Rows are points. Each copy is the shape, with its points in the same order, turned, moved and blurred by noise. Is it also mirrored, or only turned?

Shape (7 x 2)
[[ 11  -7]
 [-21  34]
 [ 30 -43]
 [-21 -29]
 [-28  26]
 [ 30 -30]
 [-37  -5]]
Copy 1 (7 x 2)
[[-11 -10]
 [ 40  -4]
 [-50  -6]
 [ -8  28]
 [ 37   8]
 [-36 -12]
 [ 18  29]]
Copy 1 is: only turned
Copy 2 (7 x 2)
[[-10  -1]
 [  9  50]
 [-18 -38]
 [ 23 -10]
 [ 16  45]
 [-20 -25]
 [ 37  16]]
Copy 2 is: mirrored
Copy 3 (7 x 2)
[[  8   7]
 [-35   7]
 [ 54   0]
 [  5 -33]
 [-44  -9]
 [ 46   6]
 [-18 -33]]
Copy 3 is: only turned

Shape (7 x 4)
[[-27  -4  30  -2]
 [-19 -44 -27 -49]
 [  9  12 -10  11]
 [ 19  51  14 -35]
 [ 29 -37 -33  21]
 [-48  13   3  -6]
 [ -4   9  -6  -7]]
Copy 1 (7 x 4)
[[ 21   5  15 -23]
 [ 19 -39 -54  -7]
 [ -9 -17  23  21]
 [-57 -14  21 -23]
 [ 11 -11  -9  63]
 [ 22 -31  23 -29]
 [ -7 -21  12   1]]
Copy 1 is: only turned
Copy 2 (7 x 4)
[[-26 -17  10   4]
 [-14 -47 -56  34]
 [ 27 -21   8   1]
 [ 17   9  25  54]
 [ 43 -35 -42 -30]
 [-32 -51  17  18]
 [ 16 -31  -1  13]]
Copy 2 is: only turned
Copy 3 (7 x 4)
[[-20  20  -9 -32]
 [-54 -20  54   2]
 [ 18  -3   3   6]
 [ -5 -44 -42   2]
 [ 11  23  46  41]
 [ -2  -9  12 -51]
 [  5 -11   6  -5]]
Copy 3 is: mirrored

Shape (13 x 8)
[[ -8 -58  11 -24 -32   3   3 -41]
 [ 13  16  33  -5  13  16  11 -32]
 [-23 -63  -7  28  -7  -4 -36   7]
 [  7 -21 -17   5  21  35  -7  75]
 [ -5  -4  -1   4  34  -4  18  78]
 [-29  16 -21  39  11  35 -33 -25]
 [-28  58   5  -6  13  37  -3 -11]
 [ -9 -28   5  -9 -43 -17 -29  12]
 [ -6 -55  19  -3   4 -16 -19 -29]
 [  9 -24  -5  20 -31   4  10  -7]
 [ -9   8 -18 -11  10  -5  37  -9]
 [-22 -42  -3  11  17  16  25  82]
 [  3  20 -20  -8  11  22 -13 -34]]
Copy 1 (13 x 8)
[[ 37 -22 -36  -5  49 -43  -9 -17]
 [ 11 -23  16 -13  42   9  47  -5]
 [ 25  22 -59 -31 -24  -9 -16 -15]
 [ -2  22  18 -43 -51 -32  27  36]
 [  6  29  42 -16 -59 -28  35  -1]
 [-17  37 -31 -33  22  35  16  19]
 [-34  18  32 -24  43  35  17  21]
 [-15 -12 -29   4 -12 -32 -23  -6]
 [ 48 -13 -27 -11   6  -1   0 -22]
 [ -3   4 -31   3  14 -27  25 -13]
 [ 12  27  22  15  30 -29  29   0]
 [  4  49  26 -43 -56 -50  24  -5]
 [ 12   7  -8  -2  39  17  22  34]]
Copy 1 is: mirrored
Copy 2 (13 x 8)
[[  9   9 -30   6  46  26  55 -19]
 [ -6   5 -26  39  19 -32  15  16]
 [ 35 -18  13  15  33  33   1 -57]
 [-48 -11  63  32   2   9 -15 -39]
 [-30  20  59  31  -6  18 -51 -15]
 [ 40 -46  23  19  -4 -36  13  -6]
 [ -3 -32  18   5   5 -47   1  47]
 [  2 -23 -17 -10  25  44   0 -30]
 [ 21  17 -24   8  39   3  22 -41]
 [  5 -18  -7  43  10  32  17  -9]
 [  3  17  13  20  -4  11  18  32]
 [-27   9  75  39  32  37 -24 -26]
 [  4 -17  -1   9 -20 -27  38   5]]
Copy 2 is: mirrored

Shape (15 x 9)
[[ 10  13  10 -11 -56 -12  -8   0 -38]
 [ 16 -19  38 -42 -24 -10  32   5  -7]
 [-43  18  -1 -45   6  -1  38 -22  10]
 [ 10 -55 -21  17   2   7  15 -17 -29]
 [ 26   1 -29 -33  -4 -12 -17  30   4]
 [-10  31  43 -20   9  16  -5 -49  32]
 [ 64 -31 -19  27 -46  11 -71  39  -9]
 [-15  13 -16   6  34 -34   8  40   5]
 [ 34  -7 -25  -8 -13 -19  53 -11  -3]
 [ 22 -47  -5 -29   1 -53  -9 -36  30]
 [  8 -16  -2  21  25  15  28 -13  -4]
 [-39   7  16 -43   4  -7   9 -26 -18]
 [ 27  21 -36 -15  52 -14 -47 -21 -11]
 [ -7 -33 -30  -6  43  -9  -1 -52  16]
 [ 20  -5  12 -21  12   8 -22 -57  -2]]
Copy 1 (15 x 9)
[[ 11  -7  29   2  -8  13 -40   3   6]
 [ 19 -34  41  30  13   4  16   6   4]
 [ 19   2  -3  53 -27  -2  34  22 -31]
 [ 28  -8 -10  -5  18 -59  -8  -7  16]
 [-11 -21 -13   4   6   7  -2  39  42]
 [-28  39  18  16   5  14  45  24 -49]
 [-15  -3   0 -80  38  -9 -44  12  72]
 [-38  -8 -40  38 -24  -3  23  -4  44]
 [ 13 -44 -25  40  35 -11 -18   5  -7]
 [  6  25   3  54  69 -28   3  34  34]
 [ -2 -15 -26  -4  13 -37  22 -18 -15]
 [  2  13  24  44 -39 -16  15  24 -18]
 [-60   8 -31   4   0 -43 -21  55  14]
 [  8  28 -38  23  25 -62  24  32  -5]
 [-12  19  18  11  21 -33  -4  43 -22]]
Copy 1 is: only turned
Copy 2 (15 x 9)
[[ -8  21 -31   5  -7   4  25 -40 -14]
 [ 21  10  -8  15  28   4 -10 -11 -51]
 [-39 -29  24  20  19   2 -17  17  -7]
 [  7  71  16  -8 -13  -1   7  29  -9]
 [  2   9 -27 -51  16 -18   0  -5   1]
 [ -1 -37  -9  53 -12 -19 -33  15   1]
 [ 66  50 -57 -51 -35 -31  31 -24  22]
 [ -7   5 -10 -23  56  -8 -12  21  45]
 [-11  38 -17 -20   4  36 -36  17 -27]
 [  1   2 -49 -10   5   1   9  77 -36]
 [ 14  41  11  16  -3  -2 -26  24  17]
 [-30 -12   6  33  19 -16  15   2  -8]
 [-31  34 -51 -11   3 -71 -12  26  40]
 [-19  25  11   7 -11 -29  -3  75   5]
 [  1  20 -25  38 -25 -43  -7  32  -4]]
Copy 2 is: only turned
Copy 3 (15 x 9)
[[-14  18  41  44 -27  24  -7  -1  29]
 [-23  42  36   7 -13 -18   0  46  22]
 [ -5  46  -1  -5  44  -4  37   4  17]
 [ -3   2 -16 -17 -38  10 -22  15 -32]
 [  2 -28  13  41  16  -6 -11  35  10]
 [-21  38  -1  10  16 -58  15 -34  36]
 [  4 -50  -3  78 -63  -7 -64  21  15]
 [  1  11   7  27  59   4 -44  16 -19]
 [ 25  16  42   7  -6  -7  11  22 -35]
 [ 24 -12  22 -39  -3 -34 -28  26  31]
 [ -9  24  -9   2  -6 -24 -13  -1 -41]
 [-31  32   3 -12  25  10  13  -4  31]
 [-25 -65   5   9  32 -20 -14 -27  -6]
 [ 12 -16 -25 -45  13 -23  -5  -8 -14]
 [-25 -13   4 -15 -16 -41   7 -25  19]]
Copy 3 is: only turned
Copy 4 (15 x 9)
[[ 17 -46  28 -17  43 -14   5   5   6]
 [ 25  -5  23 -23   2 -43  22 -14  46]
 [ 49  44 -21   3  18 -24   3  20   8]
 [ -4  29  51   1 -11  17   3 -26 -17]
 [-30  -4  30  40  19 -31 -22  -2  11]
 [ 14  11 -69 -14  21 -16  22 -11  -7]
 [-74 -69  48  26  26  10  -3 -36  -6]
 [-13  13   6  34 -29  -9 -21  53   4]
 [ 25  11  42  10 -10 -51   6  -8 -26]
 [-43  45  22 -25   8 -58  17 -10  -1]
 [ 14  20   7  17 -38  18   4 -23 -18]
 [ 28  28 -14 -30  31  -2   0  11  15]
 [-37  18 -22   6   1 -15 -72 -16 -24]
 [-19  68   6  -9  -5  -5  -7 -24 -32]
 [-11  18 -18 -32  17 -10 -12 -42  -6]]
Copy 4 is: only turned

Shape (18 x 12)
[[ -5  14 -65  14  59  32  19  -3   8 -11  40  47]
 [  5  18  44 -11  13  -2  19   3 -30   7 -40 -28]
 [-18   4   1  17 -18 -39  15  -9  -7   9 -45 -30]
 [  4 -32  14  31 -27 -15 -18   6 -13   0 -35  -9]
 [-12  21 -36  45  12  12  24  10  17  33  46 -25]
 [-47   5  40  -8  -9 -18   2  14  33  -1 -37   0]
 [ -5 -28  -6  42  18  24  21  10  19 -10 -42 -28]
 [-40   3 -54  14  49  29 -18 -56   9   2  38  64]
 [  0  15 -17 -13   4 -14 -24  14  -4   0 -31 -27]
 [-31 -20 -66  -4  27  53  19  -6 -19  14  18  31]
 [ 12   7  30  17  -8  19 -23   1  12 -10 -22 -31]
 [-14  21 -14  50 -23  40  31 -30  -3  14  23 -24]
 [ -5 -15  11  -7 -16 -18   7   8  -6 -48  -9 -41]
 [ 19  -1 -17 -16 -26  10  24 -14  27 -16 -41 -13]
 [ -5 -12 -45  -4  56  10  -4 -47  26  33  19  27]
 [  9   6 -36  16  38   1  22 -17   6  11  32  75]
 [  1  14   5  -3 -28   5 -14  28   7   9 -40  -2]
 [-10 -38 -29 -25  37  18   4 -22  19  31  52  55]]
Copy 1 (18 x 12)
[[-13 -35  -9  23  34 -39 -25  29 -71  34   5 -49]
 [ 27  18   3 -42  -7  20 -15 -27 -13 -18  18  -1]
 [ 16   1 -33 -28 -40 -10 -11 -23  -1  -5 -21  21]
 [ 43  19  -1 -15 -21 -15  15  -2  16  25 -18  11]
 [-20 -67  13  -9  -6 -26  -7 -20 -43  53  -4   1]
 [ 17  -5 -28 -10   8  33 -15 -31  25 -10 -51  -9]
 [ 48 -10 -40 -12  12 -13  -6 -15  -2  56  12   3]
 [ -3 -54 -15  43   1 -14 -25  74 -54  29 -19 -60]
 [  6  -3 -12 -49   7  -8 -10  16   1   2 -15  10]
 [-21  -5  -7  16   4  -9 -37  43 -52  72  -4 -46]
 [ 35 -17  -2 -34   2  14  24  -6  23   7   9  -8]
 [ -3 -54  -5  -1 -50   0  15 -14 -21  55  22 -27]
 [ 14   6  -4 -26  -8 -30 -24 -20  47   0   8 -19]
 [-12  13 -52 -11   0  -2   9  -8  20  13  17  -4]
 [ -8 -49 -23  32  11   1 -32  64 -42  18   7   4]
 [-13 -22  -6  57  19 -33  -2  25 -75   8  -6 -24]
 [ -1  14 -15 -36   5   2  22  -4   0   9 -26   2]
 [-21 -21  17  70  16   4 -30  58 -35  33  -6 -11]]
Copy 1 is: mirrored
Copy 2 (18 x 12)
[[-13 -42   9 -81   5 -36 -46  19 -10   4  19 -49]
 [ 21  18  12  42  50  -5  16  -3 -36  10  -2  -4]
 [ -3  45  42  16   9   3  18 -14 -24  15 -32   9]
 [-10   6  15  22   3  -6  24 -12  21  30 -15  36]
 [ -4  16 -32 -42 -21 -29 -45 -16 -37  25 -24 -16]
 [-17  31  27 -11  37  10  25 -44 -36   8  21  32]
 [  8  -5  23 -15  40 -44   4 -31  -6  46 -34  13]
 [-23 -28  29 -90 -38 -35 -11  41 -25  20  53 -29]
 [-30  36  19  16  32 -25  -8   2  -6   2   0   4]
 [ 22  -4  22 -61  -7 -35 -39  15  19  32  38 -40]
 [-14   8 -14  12  40 -32  20   0 -17  26  -5  39]
 [ 26  23 -27 -47 -10 -10  -9  25 -32  47 -27   7]
 [ 13  19  20   5  27 -29  14  -8   0 -33 -18  46]
 [ -1  36  12 -29  55 -17  32   0  16   7 -22  -7]
 [-29  -8  15 -55 -16 -51  15   7 -20  21  32 -61]
 [-21 -47   4 -61 -15   5  -7   9 -10   0  18 -57]
 [-26  32   3  11  45  10   0 -10  10  24   7  15]
 [ -5 -20  -7 -63 -31 -33  16 -15   3   3  64 -52]]
Copy 2 is: only turned
Copy 3 (18 x 12)
[[-54  -1  26 -25   2 -34 -26  31  13 -13  71  19]
 [ 17  17 -53 -13  33  23  30 -23  42 -18  -6   6]
 [ 13   5 -63   1  18  -1  13 -49 -23   2  13  -5]
 [ 22  28 -39  33 -21  26  11 -19 -11  12   9 -19]
 [ -7  20   4 -58 -10 -49  17  -4 -31 -23  25  -5]
 [-10 -18 -53  -2   9  20 -17 -45   4  -6 -11 -55]
 [ 10  30 -18   3 -25  -9   0 -58  25 -11  51 -16]
 [-69  -1 -15 -20 -18 -13 -57  57 -17 -30  66  12]
 [ -1   0 -38 -22  12  18   7 -29  -1  38   6  11]
 [ -9  12  29 -34   5  -3 -60  19  -4 -24  57  27]
 [ 18  14 -50 -15 -30   4  15 -18  34  22 -13 -17]
 [ 25  21 -29 -26 -26 -64  -5   5  -7 -33  21  -4]
 [  1  45 -37  18  30 -14  -5 -34  15  32 -10 -24]
 [  1 -11 -26  13   0 -22 -19 -51  14   7 -10  29]
 [-74  15 -10 -40 -21  -1 -24   2 -11 -26  32  36]
 [-68 -22  13   7   7 -17  -2  41  -8 -35  48  16]
 [ 26 -27 -27  -1  -5  19   4 -22   5  17  -2  -4]
 [-69  16  35 -10 -11  12 -40  28 -10 -45   4  16]]
Copy 3 is: only turned
Copy 4 (18 x 12)
[[ 36 -47 -15   0  10  11  21 -49  27   1 -66  35]
 [-42  35  30  -3 -28  12   9   7 -19  28  21  20]
 [  0   3  30   2 -42 -24  24  -6 -45  12  43   3]
 [-11  12  11  26 -26 -17  43  -2 -10  14  36 -44]
 [ 20 -49  36 -38 -31 -32  19  -7  14  10 -42  -6]
 [ 28  43  37 -14  13 -14  17  -9 -27  28  43  -5]
 [ 19  23  11 -12 -61  -3  55 -33  12  19   5 -12]
 [ 47 -23 -45   0  37  -9  19 -31 -21 -17 -79   8]
 [  1   7  -5   7 -24 -28   1   5  10  14  34  18]
 [ 16 -46 -49 -34   4  23  33 -33   9  -1 -34   7]
 [  5  45  20  11 -35 -12   9  19  15  18   4 -20]
 [ 27 -26  22 -26 -54   8  18  20 -24  15 -47 -27]
 [ 17  12  31  12 -31  10  39  26   9 -15  46   7]
 [ 29   6   5   9 -50  25 -12 -22  -5   1  33  -8]
 [ 15  -9 -25 -16   6 -23   0 -57  -6 -38 -49   8]
 [ 15 -44   6  22  28  11   8 -61  -6  -2 -55   2]
 [  7  13   9   6 -15  -7  -6  -3   4  46  37 -21]
 [ 10 -22 -17 -23  47  10   5 -51  13 -48 -44 -17]]
Copy 4 is: only turned
